Rows are points. Each copy is the shape, with its points in the same order, turned, moved and blurred by noise. Is it also mirrored, or only turned?
(in the rows, 128 means zero)

Shape (8 x 3):
[[ 78 111  99]
 [185 119 157]
 [102 106  89]
 [154  92  64]
 [168 180 153]
 [144  52 112]
 [164 120  98]
 [ 60 107 117]]
Copy 1 (8 x 3):
[[ 74 101 126]
 [191 122 148]
 [ 94 109 111]
 [131 127  65]
 [166 171 179]
 [150  72  87]
 [151 140 104]
 [ 68  84 143]]
Copy 1 is: only turned
Copy 2 (8 x 3):
[[ 66 134 136]
 [179  93 117]
 [ 75 131 115]
 [ 95 115  60]
 [192 156 135]
 [ 93  71  90]
 [131 127  84]
 [ 60 129 159]]
Copy 2 is: only turned
Copy 3 (8 x 3):
[[ 66  99  93]
 [172  98 163]
 [ 97  79  92]
 [142  49  89]
 [178 152 141]
 [114  26 139]
 [161  81 117]
 [ 60 108 116]]
Copy 3 is: only turned

Shape (11 x 6):
[[113 107  61 139 152  48]
 [137  79 138 139 137  86]
 [103 238 118 134 100 154]
 [137  73  75 168 116  84]
 [ 63 187 135 149  90 210]
 [ 93  68 106 117 137  47]
 [139 115 112 124 137  90]
 [ 78 208 163 136 102 171]
 [121 104  95  90 131 139]
 [152  82 126 148 139 138]
 [139  81 130 111  66 111]]
Copy 1 (11 x 6):
[[151 114  56 111 120  29]
 [129  82 117 132 128  75]
 [149 243 115 124  93 146]
 [147  79  58 146 105  69]
 [ 93 216 103 169 123 191]
 [101  89  92 114 116  33]
 [146 118 104 106 119  76]
 [107 221 144 154 116 154]
 [115 107  88  79 137 114]
 [152  74 108 124 141 121]
 [117  82 112 106  73 119]]
Copy 1 is: only turned
Copy 2 (11 x 6):
[[136 163  99 154 135  38]
 [110 143 170 152 122  91]
 [136  84  35 157 112 191]
 [124 189 133 155  88  69]
 [ 64 110  53 122  93 214]
 [100 131 144 133 126  29]
 [139 136 135 146 125  95]
 [ 83  73  66 147 117 204]
 [132 141 124  86 121 119]
 [115 171 164 138 115 132]
 [122 121 160 116  55 106]]
Copy 2 is: mirrored
Copy 3 (11 x 6):
[[109 132 111 123 123  32]
 [138 109 164 137 153  78]
 [116 208 111 180 102 198]
 [151  90 119 139 107  59]
 [172 221 148 143  77 209]
 [ 98 117 166  91 136  48]
 [117 114 129 129 152 103]
 [141 210 170 174 106 201]
 [150 130 122  97 148 135]
 [184  98 152 136 149 113]
 [132  73 168 113  97 137]]
Copy 3 is: mirrored
Copy 4 (11 x 6):
[[102 138  35 174 134 150]
 [ 96 108 109 157  98 178]
 [135 175 175 140 198  70]
 [124  84  65 191 116 153]
 [ 93 102 206 137 217  75]
 [ 60 114  56 153  98 156]
 [118 129  99 145 122 157]
 [ 91 150 207 136 191  87]
 [116  95  99  99 150 142]
 [127  80 129 148 128 185]
 [116  76 127 132  75 119]]
Copy 4 is: mirrored

Shape (15 x 9):
[[129  95 115  63 152 128  78 120  79]
 [156 174 100 134  82 135  78 158 130]
 [ 54 184 166 160  93 109 160 165 136]
 [115 163 209 162  76 145  70 181 167]
 [102  87  94 104 156 123 143  87 150]
 [149 192 131  86 134 180  70 105 144]
 [ 65 168 109 116 166  77  96  89 112]
 [156  93  97  99 119 173 174  96  54]
 [144 126 128 132 177 152 151 109  59]
 [148 120  89  91 165 201 177 130  87]
 [ 48 112 202  78  63 114 140 187 158]
 [145 133 171 121 152 140 102 149 163]
 [108 110 110  96 125  85 143 170 115]
 [163 178 121 102  64 135 172 105  97]
 [150 125 135 121 176  91 151 152 109]]
Copy 1 (15 x 9):
[[ 87  86 185 101 147 127 118  83  86]
 [183 137 124 119  94 121  83 136 100]
 [153 204 142 104 104  48 184 164 139]
 [192 160 200 119  35  93 127 140 165]
 [ 96 120 120 131 167 124 178  70 132]
 [123 178 169 132  81 173  94  97  90]
 [ 98 186 147 122 164  59 121  60 106]
 [ 90  84 132 145 140 152 184 141  37]
 [ 94 128 169 179 161 119 161 142  63]
 [ 96 125 152 141 171 190 172 158  69]
 [125 137 175  32  73  75 202 134 175]
 [125 142 188 143 106 137 121 122 163]
 [107 110 130  91 155  83 142 142 133]
 [ 98 141  92 134  71 120 139 163  69]
 [ 91 117 154 155 167  96 123 159 135]]
Copy 1 is: mirrored
Copy 2 (15 x 9):
[[143 117 136 112 141 175 104 118  51]
 [162 197 119 107  84 165 122 167 147]
 [ 78 185 167 151 100  82 149 206 136]
 [140 219 242 131  93 154 140 189 149]
 [ 91  84 138  96 155 133  88 112 136]
 [131 223 135 113 156 201 117 110 133]
 [ 73 173 113 133 144  99  55 150  84]
 [118  73 100 126 109 181 185 101  90]
 [117 109 117 188 130 173 145 130  82]
 [118 104  90 136 158 200 186 131 118]
 [ 98 154 249  61 134  84 167 195 111]
 [162 159 187 149 147 161 110 152 141]
 [139 113 139 100 133 101 129 183  94]
 [138 159 111 111  89 106 193 108 128]
 [171 109 134 170 152 118 117 160 105]]
Copy 2 is: only turned

Shape (18 x 12):
[[124 133 137 155 138  94  63  85 116 135  96  95]
 [ 88  58 167 183 124 197  98 120  82 147  83 159]
 [ 92 103 145  84 128 128 121 117 106 173 129 111]
 [109  47 126  99 165 142  95 131 135 146 160 175]
 [132 138 141  90 136 157  83  54 177 118 154  85]
 [161  94 155 165 162 116 171 134 169 140 179 105]
 [179 126 151 136 131 186 146 143  77 163 142 156]
 [122 156 166 173 139 109  64 135 154 182 173 173]
 [ 85  88  96 106 136 109  94  80 142  71 177 105]
 [ 91 129 108 146 157 191 134 129 187  88  91 153]
 [151 154 131  97  86 121 174  68 173 129 131  94]
 [136 101  75 176  88 109 152 109 166 133 109 155]
 [149 150 105  80 150 137 163  94 161 154 183  86]
 [135 159 169 101 133 115 101  63 118 178  80  92]
 [187 112 109  97 155 163 171 143 115 177 185 123]
 [102 162  99 106 177  92  88 101  73  75 145 137]
 [119 119 126 182 167 147 163 122  85 178 141 105]
 [100  48  73 183 131  98 176  64 159  95 148 180]]
Copy 1 (18 x 12):
[[150 111 200 142 137  82  87 101 128 122 133  84]
 [110  66 180 219 126 141 136  99  70  74 134 162]
 [ 66 127 165 138 127 119 114  90 116 160 144 146]
 [110  90 130 146 169 143 103  85 153 133 141 209]
 [134 178 198 100 144 138 132  63 170 119 178 114]
 [116 118 104 143 146  61 180 116 173 105 178 144]
 [130 122 126 141 145 113 195 134  69 134 125 153]
 [183 131 181 178 118  93 123 162 165 156 140 172]
 [122 156 129 121 149 111  53  62 153  92 184 137]
 [108 149 123 197 152 188 131 122 171  58 121 100]
 [ 94 210 144 108 111  84 167  69 158 116 117  97]
 [149 137  90 177  98  88 121  74 155  91  86 121]
 [104 192 108 104 149 110 163  88 165 171 166 110]
 [111 146 232 135 138  94 135  90 130 172 115  83]
 [112 132  76 106 155 115 195 111 117 172 151 147]
 [139 170 143 131 201  99  38 127 101 126 143 107]
 [112 113 116 197 146  81 155 118  95 152 173 107]
 [128 144  66 213 156  73  97  24 162  62 118 165]]
Copy 1 is: only turned
Copy 2 (18 x 12):
[[159 126 126 194 108 100  95  89 135 189  89 144]
 [133  79 111 147 142 159  36 179 100 216 141 113]
 [108 155 101 117 123  92 123 123 112 201 132  96]
 [121 118  81  83 156  64  58 142 134 167 145 130]
 [172 159 129  83 112 121 107  53 172 197 137 154]
 [169  71 129 114 161  91 153 100 131 127 181 120]
 [166 135  88 118 137 145 128 174  62 150 169 154]
 [171 139 112 194 126  70 102 158 173 157 190 158]
 [102 119 109  94  93  90  63  46 156 147 126 126]
 [152 118 130 105 159 185  70 140 198 127 113 105]
 [129 134 141  90  98 143 199  90 156 170 130 148]
 [130  57 109 126  94 130 140 153 178 130  96 141]
 [159 157  87  81 127 114 184  70 148 141 155 117]
 [149 169 128 162 135 119 157 100 132 234 102 152]
 [168 135  61  70 143 100 166 133  81 126 165 123]
 [103 178  87 163 121 110  74  64 122 105  98 159]
 [151  89  65 171 147 138 140 115  95 163 160  92]
 [ 74   7  82 103 127 119 105 108 179 125 122 153]]
Copy 2 is: only turned
Copy 3 (18 x 12):
[[106 122 102 158 147 123  85 114  94 103 109  99]
 [ 43  98 142 204 108 207 136 174 128 123  94 153]
 [ 65 100 134 114 113 131 149 108 135 158 129 110]
 [ 73  67 127 105 116 148 154 153 137 116 169 189]
 [126 138 135  89 112 166  95  61 136  78 149 117]
 [155 116 186 164 169 121 173  97 147 121 165 163]
 [132 130 178 153  93 185 176 160  92 168 141 134]
 [100 154 166 135 142 103  86 133  77 147 130 203]
 [ 81 129  90 112 118 107 154 101 147  41 169 130]
 [118 164 106 116 160 202 158 143 177  92  95 177]
 [171 153 115 129  99 137 158  32 148 132 120 115]
 [147 145  60 193 125 135 158 114 152 139 133 179]
 [145 153 142  86 136 140 170  57 135 143 188 113]
 [116 110 126 124 128 155  94  65  87 153  86  82]
 [150 122 169 118 118 161 197 125 120 177 207 130]
 [ 92 151  89  88 140 110 170 148  59  66 129 100]
 [ 88 141 154 187 173 160 178 125 102 158 153 116]
 [106 115  54 199 144 136 210  88 140  74 156 214]]
Copy 3 is: only turned

Shape (15 x 12):
[[161  96 137  89 100 154 156  79  67  75  86 123]
 [166 121 135 100 162  61 132 133 152 105 155 152]
 [165 178 141 130 101  57 178 105 129 134 122 168]
 [ 80 116 115 159 207  64  92 115  62 162  96 155]
 [141 127 172 192  91  96 113 113 164 127 104 177]
 [ 76  95 104 109 115  66 163 193 160  57 169  94]
 [ 98 163 185  80 108 102 108 129 171 124 137  84]
 [128 179 107 198 102 147  92 110 162 109 123 175]
 [164 137 163 145 119 160 101 146 151 141  97  58]
 [ 90 127 114 187 197 111 152 117 139 163 195 119]
 [145  84 120 130 181  88 119 138  92 178 151 171]
 [162 103 133 107 128  78 131 130  50 126 159 107]
 [ 69 152 134 138 212 164 164 146  60  96 151 169]
 [146 150 203 158 183 174 112 113 135  72 146 113]
 [ 63 141 122 118  99 128 152 169 150  83 185  89]]
Copy 1 (15 x 12):
[[174  85 165  80 144 173 153  81  66  85 135  70]
 [115  84 137 126 175  77 117 123 136 115 183 134]
 [149 146 124 118 175 108 197 107 111 116 162 170]
 [ 10 117 157 105 171 159 134 142  69 155  97 146]
 [119 120 161 138  73  79 184 111 105 141 124 168]
 [106 116  83 121 130 108 110 199 171  62 151  81]
 [114 159 122  54 101  78 131 118 143  60 152 134]
 [127 162 112 168  79 121 133  86  95 149 100 162]
 [151 190 211  84  93  82 103 115 110 105 102 109]
 [ 45 157 137 115 147 145 116 122 199 171 137 114]
 [ 79  87 150  96 185 122 119 148 105 194 167 126]
 [109 131 162  81 178 113 154 137  81 127 188  71]
 [ 68 140 145 121 147 249  93 138 128 133 179 135]
 [101 146 212 124  85 152  86  59 142 102 186 119]
 [126 162  80 117  81 133 113 170 157  69 152  79]]
Copy 1 is: only turned
Copy 2 (15 x 12):
[[131  40 139  90 142 205 187  84 101  86 130  92]
 [137  99 112  68 144  87 135 153 139 118 109 153]
 [148 113 134 106  91  92 170 108 144 147  75  92]
 [ 73 116  78 182 182 102  74 112  81  99 112  94]
 [186  98 184 132 133  81 116  78 122 145 137 124]
 [113  96 178 102 106 148  93 233 162  89 114 146]
 [119 138 190  58 185 155 102 129 152 149  69 108]
 [163 148 165 150  99 138 111  60 127 130 155 163]
 [188 114 135  79 196 194 108 111 129 181 155 108]
 [ 64 172 119 120 152  95 116 148 147 128 195 104]
 [ 82  78  76 123 163  81 126 132  87 149 139 143]
 [107  75  95  68 136 143 131 147  62 125 120  74]
 [ 78 171 138 185 166 150 188 147  72  76 141 135]
 [167 161 164  77 211 147 154 120  91  95 169 143]
 [ 94 142 206  95 112 179 110 190 141 116 132 131]]
Copy 2 is: only turned
Copy 3 (15 x 12):
[[169 153  71 142  90 111 184  45 109 118 132 151]
 [191 178 168 135 157 102 160 135 164 150 150 122]
 [150 246 142 170 123 104 151 123 170 152 135 151]
 [135 126 114 215 203  30  98 101 131 182 130 117]
 [156 158 170 222  76 119 116 152 143 121 108 159]
 [116 122 177 105 128  37 223 157 190  95 168 138]
 [ 95 162 202 112 135 121 135 102 132  93 130  99]
 [148 175 118 203 118 100  89 184 138  62 119 160]
 [113 133 115 112  93 136 109 138 128 118  80  83]
 [ 97 131 113 206 190 113 150 186 166 138 172  92]
 [158 128 120 170 163  92 119 145 148 210 174 126]
 [156 171 101 131 112  64 165 101 140 182 177  88]
 [104 144  86 191 220  70 196 151  64 123 149 145]
 [164 145 116 163 144 147 164 151  67  83 107  72]
 [ 80 137 152 114 129  81 187 162 144  64 183 121]]
Copy 3 is: only turned
Copy 4 (15 x 12):
[[132  85 132 186  93 188 133 120  82 111  71 154]
 [127 168 144 117 135  85 105 153 118 107 106 136]
 [ 92 214 155 158  91 118 128 126 120 164 106 141]
 [121 137  26  90 156  95 116 102 125 175 117 203]
 [128 149 139 208 122 106 131 117 190 181 146 135]
 [113 108 139  76  41  98 112 217 132 104 158 137]
 [153 121 168  87  85 114 120 107 114 159 133  66]
 [108 162 101 171 117 167  86 109 207 152 165 113]
 [185 114 101 141 122 153 143 138 159 156  89  42]
 [109 166  73  79 179 130 169 160 149 135 179 143]
 [129 151 105 114 183 114 106 169 115 170 100 187]
 [167 149 102 140 121 125 120 161  50 153 104 167]
 [141 158 101  50 137 192 128 117 156  90 136 222]
 [198 137 121 121 143 147 152  91 163  69 137 107]
 [134 112 139  83  52 166 114 181 129 122 180 110]]
Copy 4 is: mirrored

Shape (16 x 12):
[[131 159 153 139 116 119 131 146 142 131  96 180]
 [134 166 106 153 166 117  46 168  96 105  67 169]
 [ 86 127 122 130 182 141  82 122 106 111  23 169]
 [144 111  90 139  92 168 137 112 134 130 192 135]
 [128  88 126 135  69 148 156 108  78 161 193 105]
 [122 142 125 147 139 164 139 188  91  81  70 146]
 [135 146  69 120 127 108 132 126  74 113  54 164]
 [177 104 128 162  80 159 168  91 107 115 167 126]
 [126 153  93 188 129 131  90 129 105 130  39 118]
 [ 83 166 125 132 115 122  97 164 156 101  89 129]
 [158  66 132 148  79 145 120  80  99 135 145 103]
 [123 148 149 120 169 158 146 101 167 142 146  80]
 [131 168 153 114 137  93 125 140 109 105 137 125]
 [150 152 153  62 142 139 103 164 174 141 103 101]
 [115 186 157  93 121 187 115 106 133  89 102 118]
 [125 128 137  98 153 103 104 130 182  87 110  99]]
Copy 1 (16 x 12):
[[124  95 129 132 155 139 129 141 129 102 102 173]
 [ 95 115 205 190 184 117  65 122 100  88  95 133]
 [ 85  99 160 210 193 132 114 136 143  91 146  87]
 [103 101 130  67  58  87 106 101 106 113 128 138]
 [123  88  83  91  44  97 104  95 111 186 127 131]
 [169 110 158 188 115 145 109 118 124  78 116 115]
 [152  64 159 150 184 106  96  80 116 106 146 117]
 [124 106 133  76  56 139 128  72 112 155 151 154]
 [106 142 157 192 167 103  97  60 129 102 130 143]
 [136 140 140 149 155  96  93 155 162  89 116 153]
 [ 86 119 115  90  82 135  96  74 131 181 147 116]
 [107 165 119 108 111  84 182 163 106 136 147 128]
 [154 118 163 125 147 105 115 163 113 156 113 152]
 [132 174 108 101 168 119 111 185  93 104 119 109]
 [130 143 130 144 124 121 113 178 116  97 198 154]
 [124 161 158  90 157 105 127 172 157 121 122 109]]
Copy 1 is: mirrored
Copy 2 (16 x 12):
[[129 107  95 143  95 158 109 125 142  87 124  87]
 [153  44  87 135 133 153  70 178  73 125 149  71]
 [135  62  26 145 158 163  80 149 119 152 166 115]
 [111 143 200 105 115 121 138 103 127 126 169 118]
 [136 179 202 140 102  84 129 121 147 141 151 165]
 [135  59 102 125 127 179 126 177 127 102 136 150]
 [191 103  81 124 110 165 141 169 117 162 166  99]
 [ 98 146 189 162  92 128 178 120 132 132 156 133]
 [121  60  81 129  86 141 106 167  95 188 137 108]
 [128  93  86  90 113 159  83 113  92 111 104 119]
 [113 155 179 184 113 120 128 108 121 181 151 145]
 [ 53 168 117 102 162 118 120 138 133 129 105 110]
 [143 146 113 137 136 126 118 147  92  89  98 102]
 [ 99 159 119 107 156 194  64 152 132 122  84  87]
 [ 76 157  84 112 123 187 104 144  90  97 150 140]
 [109 136 106 118 181 170 109 106  93 133  81  95]]
Copy 2 is: only turned
Copy 3 (16 x 12):
[[147 122 103 167  74 138 140 176 135 106 144 152]
 [217 145  65  99 116 176 133 181 118 111  99 118]
 [179 131  65 111 148 134 101 208 159  71  76 157]
 [116  76 148 126 137 118 127 112 106 160 187 124]
 [ 81  62 162 142 109 125  83  74 109 139 146 108]
 [134 113  81 131 110 142 153 178 165 144  80 100]
 [177 131 120 143 139 119 140 165 144  65  99  82]
 [ 59  95 147 117 100 120 140 104 111 122 164 109]
 [159 156  56 121 140 171 129 130 159  80 118 113]
 [184 120  59 159 105 109 141 135 137 135 115 160]
 [ 70  84 135 109 130 138 111  82  91  96 136 141]
 [120 158 143 120 111 105 101 118 162 164 147 197]
 [160 145 125 134  57 105 121 137 112 138 108 133]
 [173 136 154 142  93 136 157 129 140 151  92 216]
 [155 100 106  87  72  90 144 129 186 125 123 174]
 [153 158 109 127 116  80 149 137 103 140 102 202]]
Copy 3 is: mirrored
Copy 4 (16 x 12):
[[ 77 106 149 113 105  78 138 148 128 125  98 104]
 [  7 107 139  78 126 133 153 108  68 171 113 109]
 [ 40  80 147  31 157 126 140 166 104 178 141 124]
 [145 176 163 177 111 150 140 172 113 135 108 113]
 [207 150 169 146 132 166 150 136 128 125  89  93]
 [ 47  67 167  99 119 167 145 139 111 100 128 124]
 [ 78 113 146  66 114 129 208 123 120 146 149 154]
 [170 150 207 157  90 149 124 133 144 132 126 114]
 [ 43 133 147  74 157 146 137  89 147 159 133 132]
 [ 44  87 101 131 125 134 138 156 146 156 101 108]
 [178 157 187 114 109 167 117 133 140 170  92 111]
 [140 131  98 140 130 127  66 166 122 136 160  94]
 [113  79 112 137  90 117 139 113 105 149 129  90]
 [ 90 122  63  89  67 132  92 166 117 122 110  88]
 [ 80 103 130 113  94 146 125 179 151 140 168  51]
 [ 95  92  84 126  81 137  90 166 125 187 121 132]]
Copy 4 is: only turned

Shape (16 x 12):
[[123 103 113  94 127 152  83  94  84 110 114 145]
 [115 204 147 144 145 166 157 125 134  87  95 200]
 [218 155 127 113 141 137  85 129 113  99 229 190]
 [ 95 129  56  81  90 137 120 130  95 156 160 156]
 [155 142 186  82 126  48  84 125 110 146 124  77]
 [ 83 122 181  50 150 187  78 115 186 152 149 147]
 [228 181 113  90  94 139 115 147 121 182 166 173]
 [163 135 141  96 125  92 151  86 162 157 148 155]
 [169 154 121  85 112 115 173 159  81 103 132 103]
 [139 112 186 165 107 109 141 181 157 152 179 174]
 [138 185 179 173 105 136 144  94 175 161 147  67]
 [ 78 130  86 121 152 108 109  50 105  81 153 197]
 [167 155  77 114 109 101 152 153 182 149 169  85]
 [175  63 186 189 161 139  79 100 134 123 129  91]
 [103 124 149 141  76  90  55  89 202 123 140 103]
 [ 68 149  47  46 182 130 110 113 138 167 139 143]]
Copy 1 (16 x 12):
[[121 171 112 120  56 153 151 148 130 132 186 106]
 [134 141 100 128 108 143 179 146 183 145  55 119]
 [123 147  55 140 142 210 101 107  75 104 130  87]
 [116 184  79 125 115  74 132 140 146  83 208 110]
 [131 192 203 168 128 188 109  95 121 128 179 186]
 [172 112  78 153  69 144  70 169 168 139 172 191]
 [168 181  94 166 177 184 111 129 153  47 147  84]
 [162 121 114 136 136 154 148  84 136  81 148 180]
 [104 194 137 171 148 136 188 157  98  78 141 135]
 [190 132 144 100 177 111  84 119  82 121 100 148]
 [163  91 185 185 188 144 159 112 164 157 152 136]
 [106 140  62  80  56 110 171  65 141 157 174 126]
 [ 95 112 139 169 179 104 112 108 127  57 176 131]
 [163  68 194 117  88 185 131 146  79 145 161  99]
 [119  86 161  70 154 153 104 122 173 148 213 169]
 [ 93 161  81 185  47  76  98 103 176  89 177 141]]
Copy 1 is: mirrored
Copy 2 (16 x 12):
[[ 71 122 144  93 116 126  88  92 162 113 128 131]
 [ 96  98 142 159 106 187 136 189 104  72 146 109]
 [  9 118 216 193 122  96  87 150 122 175 113 110]
 [ 85 119 139 137  89 107 142 125 220 133 132 183]
 [131 146 182  83  80  42  94  99  79 155 132 179]
 [ 48 126 148 142 120  60 188  77  99  36 118 133]
 [ 25 135 191 158 115 101 135 182 119 167 114 207]
 [ 75 115 143 161 105  74 114 130  95 137 197 186]
 [106  86 120  94  87 109 120 157 118 200 120 145]
 [111  84 210 170 136  58 154 184 118 119 176 133]
 [161 110 122 190 149  60 115 147  63 109 107 181]
 [ 85 113 136 173  76 154  58  87 175  94 193  94]
 [107 132 124 187 120  86 160 117 123 210 129 184]
 [116 125 167 114 226  61  61 114  75 119 153  99]
 [163 109 187 182 147  87 117  43 105 105 143 185]
 [ 74 191  90 153  74 104 166  88 172 111 159 146]]
Copy 2 is: only turned
